Each point is reached from the start by the listed moves, each made once or not at all, plus a little noise. Say if it took an odd or an even number of moves. Then give how often each move was made.

Moves:
(1): [ -1  41 -23  -7 -10]
(2): [ 65 -12  17  21   5]
(3): [  8 -13 -17  12  17]
Start: [17  8  8  5  9]
Points:
[84 36  2 18  5] -> even (1, 1, 0)
[ 92 -15   7  40  33] -> even (0, 1, 1)
[ 17  51 -16  -3   0] -> odd (1, 0, 0)

Moves:
(1): [-15  -9  -3 -14   3 -21   5  -5  14]
(2): [  4 -23   2   8  10   1  22   1   0]
(3): [ 30 -14 -14  -1  43  -6   7 -13 -17]
(4): [ 18   9   3  21  -5 -19  11  -2   9]
(5): [ 11 -11  -2  -3  23  13   6 -23  14]
(6): [  3  -1   5  -8 -37  11 -24   5   5]
(7): [-14  -1  -7  15 -10   4 -14   0  -2]
(8): [ 30 -22  10   0  30   6  13   9  34]
Start: [11 -2  4 14 19 24  8 -6 19]
Points:
[ 15 -24   6  23  29  25  30  -5  19] -> odd (0, 1, 0, 0, 0, 0, 0, 0)
[ 41 -24  12  14  50  30  20   2  54] -> odd (0, 0, 0, 0, 0, 0, 0, 1)
[ 63 -58  17  19  42  16  41 -22  95] -> even (1, 1, 0, 1, 1, 1, 0, 1)
[ 29 -26 -10  -9  28   8  -4 -19  21] -> odd (1, 0, 1, 0, 0, 1, 0, 0)
[ 48 -17  13  42  -3  25  -6   5  65] -> even (0, 0, 0, 1, 0, 1, 1, 1)

Moves:
(1): [  6  11   5   1   6   3  13  -8  -6  -3  -4  -2   1 -10 -13]
(2): [ -1  -2  12   4  -3  -1  10 -12  -5  -8  -3  -6  10   6  10]
(3): [10  7  7 -8  6  8  0 -1  1 -8  0  4 -2 -3 -2]
(4): [-11 -15   0  12   7   8   6 -19   2  10   7   5  -2  -8 -13]
(5): [ -9  -4 -14   6   8   7   5  -3   8   9   8  -8 -15 -17  -2]
(6): [ -5   1   5 -10   4  -7   4  -6  15   0   8   4  15  -4  -2]
(7): [ 10   7 -19  -6   3   9  -4   4   4  14   3  -2   1  -8  -6]
(8): [ -6   0   5   4   8   7   4   1  -6   6  -4  -2  -2 -10  -1]
(9): [ -6  -1  11   7   2  -3  -3 -18  -2   0  -7   1   0  -4   4]
(10): [-6 -5  0 -3 -3  1 -4 -2 -8  6  4 -6 -7 -2  3]
(11): [  9   2   3  -5   1  -2  11  -1   5  -9   4  13  10 -13  -4]
(12): [  9  12  -7   2   8   2  -1  -7 -14  -2   0  -3  -5  -3   1]
(13): [  7  -5  -6  -2   6  -7 -17 -22  -3 -16  -2 -17  10  -9   0]
(14): [  1   4  12  11  -3   1   2   0 -10   1   3   0   3   4  -3]
Start: [-4  6  2  6 -5 -4  4 -8 -2  3  8 -4  4  7 -1]
Points:
[ 27  33   5  13  27  15  15 -79 -32 -13  15 -31   9 -51 -12] -> odd (1, 1, 1, 0, 1, 0, 1, 0, 1, 1, 1, 1, 1, 1)
[  8  12  -7  13   8   6 -11 -26 -17   8   9 -25  16 -16 -10] -> even (0, 0, 0, 0, 0, 0, 1, 1, 0, 0, 0, 0, 1, 1)
[  4  31  23   9  22  14  12 -43 -38   2  -4 -12 -12 -23  -8] -> even (1, 0, 1, 0, 0, 0, 0, 1, 1, 1, 0, 1, 0, 0)
[ 23  14 -10 -28  12  -2  -5 -36  11 -10  26  -8  32 -31 -12] -> even (0, 0, 1, 0, 0, 1, 1, 0, 0, 1, 1, 0, 1, 0)
[  5   5  13  19  27   7  26 -78 -37 -14  10 -22  18 -41 -17] -> even (1, 1, 0, 1, 0, 0, 0, 1, 0, 1, 1, 1, 1, 0)
[  3   3  10  19   7   2  31 -47 -14  -6  15   5  16 -11  -6] -> even (0, 1, 0, 1, 0, 0, 0, 0, 0, 0, 1, 1, 0, 0)
[-11 -11  -5  23  28  11  18 -74 -23  -2  21 -27   2 -48  -6] -> even (0, 1, 0, 1, 1, 0, 0, 1, 0, 1, 1, 1, 1, 0)
[ -4  -3  32  12  19 -13  29 -95   5 -23  11  -5  47 -35 -18] -> odd (1, 1, 0, 1, 0, 1, 0, 0, 1, 0, 1, 0, 1, 0)

Moves:
(1): [  2   0   8   5   3  11   4  -6 -15   1 -13   4  -3  -4  10  -7   5  -1
 -10   1  -1   5  -2 -14 -12]
(2): [ 0  7  7  4 -1  3  0  0 -5 12 -7 -7  9  7 -3 -2 -2  3  0 -4 -2  3 -6 -2
 -8]
(3): [ 0 -2 11  4  4 -4  4  4 -5  5  3  0  5  5 10 -2  3  8  0  3  6  1  2 -1
 -1]
(4): [ -6  -3   9   5   4   1   5   6 -13  -1  -3   8 -13  -9  -5  -5  -2   6
  -7   2  -6   8  -1   1   0]
(5): [-2  9 -4 -8 -8  1  2  4  1  3 11  0 -1  0 -6  5  6 -1 -9 -5 -2 -1  3 -1
 -4]
(6): [  8  -6  11 -16   8   7   3   4 -10  -2   4  -2  -3   2  -3   1   7   8
   7   6  -7  -1  10   5  -2]
(7): [  4 -14   1   4   9  -8   4   0   3   0  -1  12   2  -5 -14 -11   6  -6
   0   9   0  -9   7   2   6]
(8): [ -2   1   9   2   1  -6 -11  10  -4  -8 -10   1  -8  -1  -1  10  -2  -3
   1   4  -5  -4   2   1  -4]
(9): [ -2  -6  -3   1   3  -9  -1   3 -10  -6  -1  -5   1   7  -1   7   1   7
   2   4  15  -6  10   5   3]
(10): [  7   0 -10   2  -4  -1   8   9  -3   2   6  13  -5  -2  -1  -2   5  -3
  -4  -1 -12   5   7   8   7]
(11): [  3   5   1 -13   2   1  -1   1   9  -6   1   1   4   2  -1   6  -6  -4
   2  -3   5  -2   0  -1  11]
(12): [ -5   6   1  12   2   2   6  -1  -4   2  -2  -1  -7  -2  -1 -10   3  -3
  -1   0  -1  10   3  -1 -10]
(13): [ -5  -1   4   3   8  -3   7  -2  -1  -7   5   7   3  -3   9   8   0  -7
  -1   4   1 -10   9  12 -15]
(14): [  6   7  -2   1   6  -7 -13   2   6   7   2  -2  -3   3  -9 -14  -7  -8
   0 -14   7  -2 -12   4 -23]
(15): [  3   7  -8   5  11  -8  -3   9  -6  14  15  13  -5  -6  -5 -12   3   6
   6  -3 -10  -5  -6  -3   4]
(16): [-13   5  -6   7  -3  11  -3   2  -6  10  -1   4 -11   5  -3  -8   5  10
   0   0  10   2   6   8  -9]
(17): [  9  -1   7  -1   3  -1 -14   1   0  -5   8   7   2  13 -13  -7 -12   6
   1   7  -4   3   0  -2   3]
(18): [  1  -2  13 -16  -8  -4  -8   8 -14  -3  -1  -9  -4  10   0   1 -10  -5
   6   5   0   0   3  -2  14]
(19): [  2  18   7  -5 -16   2   1  12  -8   9   2   1  -9  -6  -7 -14 -14  13
   1  -5  -2   0  -8  -8  -6]
(20): [ -2  -3 -13   7   0  12  -4  18  -4  22  16  11  -3  -2 -12  -7   0   6
   6   4  -1   1  17   2  -8]
(21): [ -7 -14  -4   1  11  -4   1  -2   4   1  -4   1  -3  -2  -2  -9   1   2
  -4   7  -6   3  13   2   7]
(22): [  7  13   4  -6 -15  -5  -8  -3  -3  13   7  -4  -7   4  -6  12  -7   7
   2  -8   7  -2   2  -7   5]
(23): [-3  6 -4  5 -1 -7  6  2  0  6 -1  5 -5  3  5  5  3  0 -1  5 -1  4 -7 -4
 -6]
(24): [-18 -13 -15  12  -2   0  -2  -7  -5  -6  -8  11  -5  -7 -14  -7  11   3
   3  -9  -5  18  12   7  -1]
Start: [ -1   2 -21 -10  -2  -1   6   2   1  11   0  -8   4 -10   6 -14  -4  18
  -6   5  12   8  -2   3 -18]
Points:
[ 10 -17 -25  -1   4   3   1  22 -27  40  29  42  -4  -4 -51 -29   5  34
   9  12 -11  16  56  28 -32] -> odd (0, 1, 0, 0, 0, 1, 1, 0, 0, 1, 0, 0, 1, 0, 0, 0, 1, 0, 0, 1, 0, 1, 0, 1)
[ 15 -17  24 -15  20  -7  -3  65 -60  23  12  22 -16  16 -39 -34 -13  39
   8  40  -1  17  50  19  -5] -> odd (0, 1, 1, 1, 0, 1, 1, 1, 1, 1, 1, 1, 0, 0, 0, 0, 1, 1, 0, 1, 0, 0, 0, 0)
[ -2 -23 -31  12  21 -35 -22  43 -50  53  33  47 -28  -1 -70 -60 -16  33
   6   7  -5  14  52  31 -23] -> even (0, 1, 0, 1, 0, 0, 1, 0, 1, 1, 0, 0, 1, 1, 1, 0, 1, 1, 0, 1, 1, 1, 0, 1)
[  2  -5 -13 -16  17 -12  -3   9 -15  22  12  10 -23  16 -33 -28  -2  44
   3  31  28  11  43  10  -8] -> even (0, 0, 0, 0, 0, 1, 1, 0, 1, 0, 1, 1, 0, 0, 0, 1, 1, 0, 0, 0, 1, 1, 1, 0)
[-18  -4 -39  22  38 -30  12  17 -20  29   9  22  -2  -8 -12 -50   8  20
  -3 -11  10  23  30  35 -44] -> odd (0, 1, 1, 0, 0, 0, 0, 0, 1, 1, 1, 1, 1, 1, 1, 0, 0, 0, 0, 0, 1, 0, 0, 1)
[  3  -7 -23   2  11  -8  -3  35  -4  54  17  14  -7 -16 -29 -69 -16  32
  -2   9  15   3  17   5 -42] -> even (0, 0, 1, 0, 0, 0, 1, 0, 0, 0, 0, 0, 0, 1, 0, 0, 0, 0, 1, 1, 1, 0, 0, 0)
[ -8  39 -16   9  -5   9   4  54 -46  69  26  25 -51  -5 -29 -19   7  32
 -14  -4   1  20  27  28 -95] -> odd (0, 1, 0, 1, 1, 1, 0, 1, 0, 1, 0, 1, 1, 1, 0, 1, 0, 0, 0, 1, 0, 1, 1, 0)
[ -1  -6 -21  15  -5  -2  -4  46 -67  59  21  58 -57 -27 -65 -91 -15  48
  -6  13 -29  44  47 -11  -9] -> odd (1, 0, 0, 1, 0, 0, 1, 0, 0, 1, 0, 1, 0, 0, 1, 0, 1, 1, 1, 1, 1, 1, 0, 1)
[ 27  21   2 -20  11 -10  24  32 -38  65  12  29 -15 -12 -11 -50  -1  51
  -6  11 -13   9  11 -21 -13] -> even (1, 1, 1, 0, 0, 1, 1, 0, 0, 1, 1, 0, 0, 0, 1, 0, 0, 0, 1, 0, 1, 1, 1, 0)

Moves:
(1): [-1  5 -5 -6 -1 -6  5 12 -4 -5  6 -9  2 -3  0 -6  2  1  2  8  6 -1 18 -3
 -4  0]
(2): [ -6  -5   0   0  -5   0   9  -3  -5  -4  -8   5   9   2  18  -6  -4   1
  -4   2   3   4   3  -8  -2 -10]
(3): [-11  -9   6  -1   5   4   1  -4  -4   8   3   1   0   2  -5   3   1  -1
   3   4  -3   3   3   2   4   1]
(4): [  8  16  -3   2   4  -2  -7  19  -7   0   1  -7   0  -4 -11  -9  -1  -7
   4 -10   0  -4   0  -9   5  -5]
(5): [ -2   6  -2  -3  -1  -4  -8   8  12  -2  -5  -1   1  -2   7  -7   4   3
 -11   0   6   4   4   0  -7  -5]
(6): [  3   4   1  -3   4   7  -5  -1   6   2 -11  -2  -1   4  -4  -8   0   5
  -2  -3  -5   0   7   2  -7   1]
(7): [-1 -2 -8 -5 -1  1 12  5 -4  3  1  5  4  6  2  2  7 -3 -4  1 -3 -9  0  9
  4 -4]
(8): [ -2  11  10  -6 -13  -7   9   9  12   5  -1 -11  -2   1   0 -11   5  -3
  -8   9   3  -3  12   1  -6 -20]
(9): [ -4  -1   2  -7   8  -4   4  -5 -10  -2  -9   4   4   1   3  -5  -5  -5
   1   4  -2  15  -3   5 -10  -1]
(10): [ -3  -2  -6  -2   0   5   6  -1   4   2  -2  -4 -11   0  -7  -6  -1   1
   0  -4 -11  -1   1   6   2   0]
(11): [ 1  3  0  0 -4 -4  3  1  6  2 -4 -2 -3 -7 -4  4  6 -4  1 -3 -1  1  2 -6
  4  0]
(12): [  3  -6  -2 -13  10  11  -8  -7  -3 -10  -2   2   0  -5  10  -7   3   3
  -2   3   5   3  -2  -8  -6   0]
(13): [ -1  -9   4 -10   3  -2  -2  -2 -16   8   3  11   4  10  -3  -3  -8   8
  -5   1   2  -3  -1 -12  13   6]
(14): [ -1   4   3   0   2   2  -1   5   2   7   2  -2  -6   4  12   7  -1  -8
  -5  -2   9  -4  -3   3 -14   3]
(15): [-11  -9  12  -5  -4   1  -1   5  -2  -5  -3  -1  -2  -7   6  15  -2   4
 -11   2  -9  -1  -7   3  10   7]
(16): [  2   7   2   9   4  15   3  15  -7 -13  -5  -6  -5  -1   0  -4   5  10
 -11  17   0   8  -2 -13  -9   0]
(17): [  4  -3   7  -9   0  10  11   5   4   2  -1  12  -2  -3   2  -8  -9  10
   3  -9   3   8  -2   0   2 -14]
(18): [  4  19  -8   1   9   5   7  11  -4   0 -14  -8  13 -16  10  -4 -12   5
  -3  11   1   6 -16  -1   1  -7]
(19): [ -4   1   0  -1  -1   2  12   0 -11  -3 -13 -11  -7  -3  -5   5  -5   2
  -1   5  15   6   1  13  -1 -16]
(20): [ 3 -2 -6  1  3  3 -5  3  1 -3  8 -3  4  0 -3  2 -4 -3 -4  7 -4 -1 16 -1
 -2 -3]
(21): [ -4  11  -5  -2  -1  -3   4  -3   6  -5   8  14   5   8  -1   2  -2   1
  -3  -5  -6  -8   6 -13   8  -8]
(22): [  4   3  -5  -6  -3  -5  -4  10  -1   1 -12  -9  -4   1   4   7   6  15
  -2   2  -1   0   0   3  -9 -20]
(23): [  8   2  -6   9   2  -5   8 -10 -14  -1  -5   4   1 -11  -3   0  -1   6
  -4 -10   3  -3 -10  -1  -5  -6]
(24): [ -1   7   3   3  -1   6   3  -2   4   1  -3  -3  -5  -4   7   3   8   4
  -8   2 -14   4   5   4  13  -2]
Start: [ 12   5   6  -7  11   6   4   5  -6  -3   1  12  -1  -4  -1  10  -5   4
  -8  12  -6   0  -7  -6   6 -13]
Points:
[  5  25 -11 -52  24  29  53  33 -20 -11 -48  10  15 -17  25  -5 -12  38
 -18  27   9  16  12 -15   1 -91] -> even (1, 1, 1, 0, 0, 1, 1, 0, 0, 0, 1, 1, 0, 0, 0, 0, 1, 1, 1, 0, 1, 1, 0, 0)
[  9  12  -9 -30  40  22  30   4 -43   2 -51  17  19 -16  47  -2 -11  20
 -29  27   3  16 -30   2 -38 -53] -> even (0, 1, 1, 0, 0, 1, 1, 0, 1, 0, 0, 1, 0, 1, 0, 0, 0, 1, 0, 0, 0, 1, 1, 0)
[-24   9  17 -61   9   3  19  27 -28 -16 -26   4   6  -3  39   5  -7  36
 -59  55  -4  21  47 -21   4 -83] -> even (1, 1, 1, 0, 1, 0, 0, 1, 1, 0, 0, 1, 1, 0, 1, 0, 0, 0, 1, 1, 1, 1, 0, 1)
[ 12  56 -15 -38  35  37  22  52 -23 -19 -49  -4  -1  -1  39  -5   2  48
 -64  51   9   5  10 -21  -9 -61] -> odd (1, 0, 0, 0, 1, 1, 1, 0, 0, 0, 0, 1, 1, 1, 0, 1, 0, 1, 1, 0, 1, 1, 0, 1)
[ 23  67  -2 -31  13   7  17  74  -1  12 -18 -18   9 -15  13 -24   0   3
 -49  37  -2 -10  37 -15   5 -47] -> even (1, 0, 0, 1, 1, 1, 1, 1, 0, 0, 1, 0, 1, 1, 0, 0, 0, 1, 0, 1, 0, 0, 0, 1)
[  5  20   2 -41   4  -7  49  44 -18   9 -31  -9  -8 -18  11   3   0  15
 -40  30  26  18  28  20 -36 -95] -> odd (1, 0, 1, 0, 1, 0, 1, 1, 1, 0, 1, 0, 0, 1, 0, 0, 1, 0, 1, 1, 0, 1, 1, 0)
[  2  40   7 -46  42  36  17  26   0  -9 -27  22  12 -15  38 -23 -15  21
 -29  23  -8  30   9 -13 -13 -45] -> odd (1, 0, 1, 0, 1, 1, 0, 0, 1, 0, 0, 1, 0, 1, 0, 0, 1, 1, 0, 0, 1, 0, 0, 1)
[  6  37  11 -46   9   8  -9  67  13 -10 -28 -32 -26 -11  19 -15   7  19
 -45  18  -5  -4  23  -7 -28 -52] -> even (1, 0, 0, 1, 1, 1, 0, 1, 0, 1, 0, 1, 0, 1, 1, 0, 0, 0, 0, 0, 0, 1, 0, 0)

Moves:
(1): [ 14   6  -8  13   3 -12 -11  -8  -3  -1  -6 -15  18  -6   4  11   4   9
   1  10  -7  33 -22 -13]
(2): [  1  12  -3   0   0  -2 -22  -6  20  -1   6  -1 -13  -6  11  10  -9   5
   3  -1 -10 -12  13 -12]
(3): [  3 -18   6  -5  14 -22   1  -5   0 -16 -14  -7 -11   4 -12 -15   8 -14
  10  11  -9   2   8   7]
(4): [  7   4   1  -2  -4 -12 -14 -22   0  -2 -11   0   6   0  10   6 -16   0
   6 -15  -5  -3 -11   6]
(5): [ -6 -14 -10 -11   2  -9   0   8   1  10  15  -6   6  10  -6  -1   6  -6
  -5   6 -10  -8   4 -13]
(6): [ -6  -1   8   3  17   4   9 -25   0   7  -4  13  -6   7  -9 -13   4  -2
  -2  -5  -4   9  -6  -9]
(7): [ -4  -1  11 -17  -2   4  -6   6   2 -11  -2   4   8   0  -3   3  -2  -1
  -3   2   0   8   7  13]
(8): [  2  11  -3   1 -17   2  17   3  -7  11   2  -2   5   5   5  11   0  -1
  -8   4   5  -8  -4  -8]
(9): [-14  -7  20 -17   2  -1   4 -21 -19  -9  23  -2  -2  13   5   3   6   1
  11  12   6  -8 -10  -1]
(10): [ -6 -15   6  14   4  -8   4 -17  -5  -1  -3  -6 -16   3  -2   2   2   4
 -21   3  11  -1  -4   5]
(11): [ -1   2 -21 -14   1   5  -2  -7  19  -5  -3  -1   5  15  -5 -13  -5  -4
  16  -5   4 -15  -1   5]
(12): [  9   3  18   4   8   2   5  -2   4  -2  -9   6  -7  16   3  -4   5  17
  13   8   4  -5 -17  -4]
(13): [ 16  -7   0  19 -10   2  15 -22  10  -1  26   3  -3  -7   3   2   9 -15
   1 -20  17  12  11  -3]
(14): [ 25  11  11  -1  -7  -6 -18  14 -16 -11 -15  -1  -9   7   6  -4  16   9
  -9  18 -14 -15   7   3]
(15): [ -3   2   6   9  -8 -11 -20   1  -4   2  -8  -5 -22   2 -14 -13  -2   3
   6   2  10   8  -2  -8]
(16): [  4   7  -2  12   2  -6  17   8  -7 -15  -8   2  -2   8  -6 -10  -2   4
 -15  -1   0  -1  12   0]
(17): [ 16  12   3 -19  11 -20  11   2  10   2   8   1 -20  -2 -12 -16  -3 -17
  11  -5  -3  11 -13   0]
(18): [  2   0  15  -7   3  -3  10 -14  -1  -1   0  12  13 -37 -24  -4  -1  15
   6   2 -30 -16 -11 -10]
(19): [ -8   5  -5   6 -16   7  -2  14 -11  -9   7   2  -3   7 -12   2 -18 -12
  10   7  15  -9 -14  -7]
(20): [  0  -5  -6 -10   3  -9  -2   2   4  -7   2  23   1  -4   9  15  -2  -3
   4   9   1 -14  -3  -6]
(21): [ -4   3  -8  -3  12  -1   0  12   9   9  -6 -13  18   6 -13  16   4 -10
  -9 -14  19   3   1  14]
(22): [ 10  -3   7  -5  17   4   6 -14   2  -5   5   8  -1  -2 -15   1  -5   2
  -4  -2  15  -8  20  -6]
(23): [ 10  -6 -13 -12 -12  16   1   4 -10  -2  14  19 -10   7  -4  17   9   7
   0  -6   4   2  17  14]
(24): [  0 -14  18  -2  -4   8  -7   5  -6 -17 -18   1   0 -11  -2  -2   9  -6
 -13 -18  -2  -3   2 -17]
Start: [  8   1 -11  -9 -10 -17  -1   1 -11  -3  14  14  -3  -3   0  11  -5 -13
   1   7   2   2 -16 -15]
Points:
[ 48  12  25 -20 -31 -60 -22 -62 -35 -59  49  64 -95  32 -18  17 -15 -32
   1   6  29 -12 -12 -19] -> even (0, 1, 0, 1, 0, 1, 1, 0, 1, 1, 0, 0, 1, 1, 1, 1, 1, 0, 1, 1, 0, 0, 1, 0)
[ 54 -21  38 -22  -1 -65  14 -41 -23 -53  12  17 -56  32 -41  -2  22 -44
  23 -41  42  19 -17  -8] -> odd (0, 0, 1, 1, 0, 0, 0, 0, 1, 0, 0, 1, 1, 0, 1, 1, 1, 0, 0, 0, 1, 0, 1, 1)
[ 63 -10   7 -54  27 -51   3 -89  21 -72  31  52  17   3 -34  50  -1  -3
  42  -2  10 -22  -2 -11] -> odd (1, 1, 1, 1, 0, 0, 1, 0, 1, 0, 1, 1, 1, 0, 0, 1, 0, 1, 0, 1, 1, 1, 1, 0)
[ 80  20  36 -21  41 -71  17 -30  -9 -45 -63  15 -22   9 -92 -43  28  -8
   5   9  -8  -2 -43 -62] -> even (1, 0, 1, 0, 0, 1, 0, 1, 0, 0, 1, 1, 0, 1, 1, 1, 1, 1, 0, 0, 1, 1, 0, 1)
[ 26   7  36   7  56 -84   3 -61 -14 -41   4  -3 -70  46 -71 -15 -11 -23
  15  31  49  26 -53 -49] -> odd (1, 1, 1, 0, 0, 1, 0, 0, 1, 1, 0, 1, 0, 0, 1, 1, 1, 0, 1, 0, 1, 1, 0, 0)
[ 25 -38  26 -89  29 -73 -12 -55  35 -51  48  30 -23 -25 -77  -3  10 -65
  33 -14  11 -37  10 -50] -> even (0, 1, 1, 0, 1, 0, 1, 0, 1, 0, 1, 0, 1, 0, 1, 0, 1, 1, 0, 1, 1, 1, 0, 1)
[ 35  -1  -5 -57  19 -41   7 -26   0 -34  23  74 -12 -19 -74  32 -32 -39
  -9 -33  -9 -47  -6 -63] -> odd (0, 1, 0, 1, 1, 1, 0, 0, 0, 0, 0, 0, 0, 0, 0, 1, 1, 1, 1, 1, 1, 1, 1, 1)
[ 28 -51  21 -59  27 -33  45 -81  -9 -44  76  46 -64  68 -66 -20   9 -55
  39  11  50  -7 -14 -15] -> odd (0, 0, 1, 0, 1, 1, 1, 0, 1, 1, 1, 1, 1, 0, 0, 0, 1, 0, 1, 0, 0, 1, 1, 0)
[ 22 -10 -31   0 -21 -56  29 -49  -2 -15  30  32   4   0 -70  28 -35 -39
 -15 -16  53 -58 -20 -48] -> odd (0, 0, 0, 1, 1, 0, 0, 1, 0, 1, 1, 0, 1, 0, 1, 1, 0, 1, 1, 1, 1, 1, 0, 0)

Moves:
(1): [ -7  -8  -5  -2  -8 -11  15 -29  -7  10 -17  19 -27   6  13   0  24   3
  19 -17  -6  13  16  12  -1]
(2): [  5  -2   2 -20   7  -5  -7  -6 -10   6 -31  -3 -17   6  -4   4  16  -8
   3  17 -24  18  27  -1   4]
(3): [ -1   9  -9   0  16 -17 -10   1 -10 -12   1   6  12 -12 -13   8  17  -1
  -3   9  -4  -2 -24 -10  -7]
(4): [ -6  -8   1 -10 -13   8  11  -8 -14  -9   3   0 -26  -9   3  -6   0 -32
   5  12   4 -11   3   8 -13]
(5): [  6  13  -5  17  -6  -8   5  -8  15  16  -8  -7  19 -13 -20  13  -8 -12
   1   1  -7   3  12   4   3]
(6): [ -9   7  11   5 -18  10  -6  -3   6  -8  12   3 -10   3  -2  -5  -3   7
  -4   4   9  16  -2  19 -16]
(7): [-23   2  12  13  -6   2  15  -8  12  -2   9   9  -6   0 -17  -1 -39   6
  -3  -1   6  11 -10  12  -7]
(8): [ -2   3  -8   1   6   8   2   3   7  -9   2   8 -13 -18   8   4  12  17
   5  -6   4 -11 -10 -12  -4]
(9): [ 13  13   9   7  12  17   0 -16  14  -6   3  14   0  -2  20  -3  -6  15
  -1   4   0  21   6  13   7]
(10): [ 13 -11  -5   6  13  -6  -5  -3  -8   5 -13  12 -10   0  -3  11   9  -4
  -3  -6 -24   5  -4  -2  -5]
(11): [ 17  15   2  -2   4 -29  -3  22 -10   3  -1   3  10   7   8   6   2  21
 -12 -23  21  -2 -18 -39  12]
(12): [ 10  -3  -1  -2  -7   2 -10   3 -11   3 -17   0  -5  -5   3   0   5  -9
   4  13 -12  -4 -13  -7  19]
(13): [  9  -3  -2   2  -1   4   2   2 -12  12  -7 -11   9  -8 -17  11  -4 -15
   5  -5   2  -2  -1  10 -10]
(14): [  0   8  -1   0   5  11  -3   3   4  -4  18  -5   2   4  -9   0  -1   1
 -10   0  12   3   1  -5   4]
(15): [-10   4   0  32  -5 -13  15  13   8  18   6  -9   8  14 -18 -15  -6 -13
   5   9   2   2   3 -11 -13]
(16): [-14   1  -7  18 -18   2  -3   8  -1   5   1 -12   1 -26  -6 -11  -3  -1
 -13   6  16  11  10  -5   4]
(17): [ 10 -14 -17   1  25  -1   7   1  17  20 -23  15   4   7   9   5   8 -17
   4  -9  -8 -13  12  -1  -5]
(18): [ -2 -12   4  -5   5   4   6   3  -1  -3 -13  -4  -2   5  19  20  13   0
   6 -18  -4   4   5  11  -9]
(19): [  5  -8  -9  -5   5  10  12   1   8  -3   2  11   0  14   9   5 -10   3
   6  -1  -1   6   4  11 -12]
(20): [ 10   1   1  -8   6   0  -8  -3  -2  -7 -14  13  13  12  18   1  -9 -12
  14 -16  -5   2  -3  -6 -11]
(21): [ -4  -5   5  -5  -7   2   5  -4 -15  -7 -12  -4   0  19   0 -13  10  -5
  -4   3  -2  -5   6  -2   4]
(22): [ -3   3   5   0  -5   5   1   6  -7   5   7  11   7  -6 -13  14 -15  -4
   1   3   6   6   6   2 -10]
(23): [  4 -20  -4  -6 -15 -15 -11  -8   0  17 -18  -6   9 -15   2 -12   9 -15
   4  10  -7 -15  -9 -27   4]
(24): [ -2   5 -12   6   4 -14  12  -9   2  19  -6 -13  11  19   7  20 -12  19
   0   0  15   1  24   7 -10]
Start: [  8  -1  23  -6  -5 -11  -2  14   9  -8  11   6  -1   2  22  10  -4 -10
  28   2   6  10  -4  -9   2]
Points:
[ 17 -15 -30  31  32 -35  21  14  23  43 -41  27  42  -9  11  95  -7 -28
  28 -13  -6  33  42   9 -48] -> odd (0, 0, 1, 0, 1, 0, 0, 0, 0, 1, 0, 0, 0, 0, 0, 1, 1, 1, 1, 0, 0, 1, 0, 1)
[ 39   7  16  -2 -12 -56   2  25   8  30 -47   1  42  48   7   0  -1 -49
  35   0  -6  22  19 -85  -5] -> odd (0, 1, 0, 0, 1, 0, 0, 0, 0, 0, 1, 0, 0, 1, 1, 0, 0, 0, 1, 1, 1, 0, 1, 0)
[  2  25  33  49   2 -48  49 -11   2  33   5  43  -6  62  13  27 -38  29
  22 -26  36  67  25 -23 -17] -> even (1, 0, 0, 0, 0, 0, 1, 0, 1, 1, 1, 0, 0, 1, 1, 0, 0, 0, 0, 0, 1, 1, 0, 1)
